Every row gives one point. The last column is the point's height on a tilted bowl or saddle (a function of degree 2), plus a little noise. Along how many of its main directions does it bend up, bend down or stay straight?
In the rows, 128 means zero.

Points (15 x 4)
[[127 180 132 155]
 [ 75  81 150 176]
 [101 178 150 149]
 [108  93 137 161]
 [ 99 118 121 163]
 [ 63 145  80 211]
 [133 185 123 159]
 [211  71 135 152]
 [ 95 120  72 190]
 [159  27  83 188]
 [174  89  67 129]
 [153  97  54 143]
 [211  97  86 115]
 [ 98  48 132 203]
 [108 136 139 148]]
Directions: 2 up, 1 down, 0 straight

Points (15 x 4)
[[ 81  63  95 115]
 [ 90 212 123  57]
 [160 113 190 120]
 [151  97  88 118]
 [ 66 138 165  74]
 [122  85 182 111]
 [ 86 176  37  11]
 [142  97 103 125]
 [123 145 165 117]
 [ 75  76  62  96]
 [177 214 121 104]
 [117 194 135  95]
 [121 113 122 122]
 [144 187  79  76]
 [165 102 162 128]]
Directions: 0 up, 2 down, 1 straight

Points (17 x 4)
[[193 114 127 140]
 [ 73 164 133 132]
 [ 53 184 149 169]
 [131 124 108 106]
 [ 92 164 128 119]
 [220  62 117 211]
 [101 139 116 107]
 [105  81 173 122]
 [195  54 151 172]
 [ 85 127  91 130]
 [160 102 235 163]
 [ 74 232  98 232]
 [ 99 129 142 101]
 [173 124 143 114]
 [117 159 104 119]
 [183 167  66 210]
 [138 116 110 108]]
Directions: 3 up, 0 down, 0 straight

Points (26 x 5)
[[146 122 177 161 139]
 [140 142  23 146 177]
 [181 165 156 142 142]
 [177 143 166 166 140]
 [136 152 207 149 176]
 [ 66 178 144 111 184]
 [153  69 114 117 131]
 [178  95  53 184 158]
 [ 96 116 102 200 161]
 [ 97 211  92  87 201]
 [118 180 156 138 152]
 [ 56 119 166 137 178]
 [150 133 200 132 157]
 [125 139  66 107 144]
 [123 147  97 174 139]
 [174 212 100 125 169]
 [132 125 227  92 211]
 [ 92 120 188 126 166]
 [ 52 207 115 101 228]
 [108 134 110 161 135]
 [184 105  87 150 122]
 [119 126 124 188 135]
 [117 139 146  83 152]
 [202 163  69 173 163]
 [242  78  45 161 200]
 [150  90 172  78 169]]
Directions: 4 up, 0 down, 0 straight

Points (27 x 5)
[[155 107  75 108 111]
 [163 126  48  36  10]
 [175 137  63 128  81]
 [ 41 146 182  85 126]
 [125  71 171  86 120]
 [106 139 105 123 152]
 [129 186 160 123 103]
 [115 186 123 198  72]
 [159 110 158 132 157]
 [115 176 107 133 131]
 [150 138 231 154  99]
 [150 143 142 185 107]
 [220 110 159  85 182]
 [175 181 123 127  95]
 [102 187 179  86  82]
 [ 37  88 102 148 179]
 [170 109  57 156  76]
 [155 109 133 123 150]
 [ 51 109 225 158  43]
 [229 184 132 110  93]
 [118  94  77 131 128]
 [168  66 219  97 157]
 [117 109 130 105 144]
 [112 154 145 104 132]
 [203 126  56 148  62]
 [111 161 136 125 137]
 [ 37 100 114 167 167]]
Directions: 1 up, 3 down, 0 straight

Points (40 x 7)
[[ 95 109 143 128 174 110 128]
 [176  88 158  94 145 151 138]
 [ 71  71 191 138  83 154 195]
 [ 94  60 176  50 120 132 139]
 [138 141 128 170  81 135 176]
 [109 133 195 139 113 119 161]
 [100 174 165  81 249  98 135]
 [148 103 108 159 111 196 136]
 [127 142  55 132 183 126 136]
 [128 193 194 146  82 195 186]
 [ 98  95 127 109  88 103 187]
 [216  28  95 126 150 167 185]
 [125 151 192 215 126 135 163]
 [104  40 197  98 170 133 125]
 [119 145  97 126 111 129 154]
 [ 71 171  64 152  92 111 236]
 [129 113 156  70 133 133 124]
 [138 105 183 180 129 131 158]
 [102 130  18  88  93 150 167]
 [138  89 161 102 170 143 106]
 [148 141 108 173 103  93 188]
 [ 82  89 121 203 110 148 184]
 [156 112 164 101 175  82 162]
 [122 169 116 187 131 125 165]
 [139  94 173 129 128 159 130]
 [ 72 120 155  91 120  73 195]
 [165 173 143 178 142 125 161]
 [129  88 167 132 130 144 133]
 [117  69 101 144  96  96 185]
 [ 91 151  72  65  76 148 205]
 [ 64 173 151 144 138 105 187]
 [ 68 138 125 108 146 138 135]
 [ 95  54 118 147 175 149 128]
 [117 174 186 121 127  67 208]
 [104  89 135  69 127 137 118]
 [ 72 120 120  88 140 112 141]
 [114  99 117 158 127  86 176]
 [164  89 124  89 119 124 150]
 [132  23 122  63 104 111 174]
 [110 105 132 126 123 112 147]]
Directions: 4 up, 0 down, 2 straight

Points (47 x 7)
[[113 199  60 161 144 191  45]
 [150 183  73  92 105  87 105]
 [143 141 177 143 137 114 120]
 [213 147 140  86 113 111 107]
 [114 108 164 150  63 193  83]
 [179 119 157 173 140  89 100]
 [134 211 104 236 145 168  33]
 [ 90  72 147 136 118 127 132]
 [202  50 192  67  88 128 159]
 [106 194 188  86 182  73 120]
 [ 79 131  82  59 200  96 139]
 [141 122 100 205  72 155  52]
 [157 154 185 174  98 172  89]
 [155  49 118  73 116 131 201]
 [130 198  84 143 249 142  46]
 [114 165 138 153 153 183  99]
 [ 73 108  89  73  30 154 134]
 [135 116 111 204 172 147  73]
 [132 150  18 124 147  87  89]
 [199 114 158 155 151 113 115]
 [103  67 157 156 159 174 104]
 [ 83 166 105 198 103 174  48]
 [115 107 159 118 138 136 143]
 [144 118  76 133 167 149 115]
 [157 146 101 122  62 120 105]
 [107 121  28  98  96  92 135]
 [ 45 127 174 153 126  94 100]
 [228 138 177 122 142 167  92]
 [149 169 128 137 116 207  82]
 [143 164 162 173 146  78  87]
 [211 129 112 116 161 115 119]
 [149 105  59 103 146 135 144]
 [159 106 158 119  62 181 105]
 [116  80  58 102 109 109 164]
 [ 97  85  90  92  81  93 167]
 [110 106 170  47 145 187 149]
 [111 164 144 157  84 192  84]
 [113 153  67 134  49  61  78]
 [ 64 131  73 186 153 105  48]
 [202  10  68 117 123 177 194]
 [123 155  62 188 149 124  58]
 [153 118 121 161 102  58  94]
 [158 123 165 137  99  94 116]
 [198 114 191 139 188 161 110]
 [157 187 115 131  97  84  88]
 [128  51  74 158 113 125 134]
 [192 139 123 107 126  47 100]]
Directions: 1 up, 4 down, 1 straight
